Rows are points. A path goes straight from each point to the next, and from the last back to the first. The post is the endless flat space through its rows: a point in 2 columns, a line in 3, a plane in 4, and so on, so that a path can go around it. Count how often the path circles the post. Going back the other way cancels.

Post (1 x 2):
[[-0.7  0.9]]
Path (25 x 2):
[[-0.3  3.5]
 [-1.9  4.7]
 [ 5.1  0.2]
 [ 0.7 -1.8]
 [-0.8 -6.1]
 [-4.8  5.6]
 [-1.6  6.3]
 [ 1.6  4.4]
 [-2.1  4.5]
 [ 2.7  0.5]
 [ 3.6 -8.0]
 [ 1.1 -1.4]
 [ 1.1  2.1]
 [-2.6  5.0]
 [-4.3 -2.7]
 [-5.8  0.1]
 [-2.9  6.5]
 [ 0.7  3.1]
 [ 5.4 -3.4]
 [-1.6 -2.9]
 [ 3.6 -5.4]
 [ 0.1 -1.4]
 [-3.7 -0.3]
 [-4.6  6.6]
 [-0.1  3.3]]
Times around: 2

Post (2 x 3):
[[-4.2  0.4  0.1]
 [ 1.7  0.1 -1.7]]
Path (30 x 3):
[[ 5.7  5.1 -6.3]
 [-1.4  0.5 -5.2]
 [-9.6 -1.1  0.8]
 [ 4.3 -6.0  2.1]
 [-6.2  1.3  3.0]
 [-2.2  2.5  0.8]
 [ 0.1  0.1  2.5]
 [-6.0 -2.2  2.7]
 [-2.0 -1.6 -2.2]
 [ 0.0  3.1 -6.4]
 [-3.6  3.7 -0.6]
 [-6.6  0.9  6.5]
 [-2.7 -1.6  2.1]
 [ 4.0 -3.6 -2.0]
 [ 0.3 -0.6 -4.7]
 [-4.7  3.8 -1.8]
 [ 2.4  4.3 -0.8]
 [ 2.7 -0.4  2.0]
 [-1.7 -5.2  4.5]
 [-5.9 -1.6 -4.8]
 [-0.6  2.2 -9.1]
 [-0.8  4.8 -2.3]
 [-1.6  2.4  6.2]
 [ 0.2 -1.3  1.0]
 [-5.1 -1.3 -0.5]
 [ 3.5 -1.3 -9.4]
 [-1.4  3.3 -5.6]
 [-3.3  3.9  2.3]
 [-1.7 -0.1  2.9]
 [ 1.1  3.2  3.1]]
Times around: 3
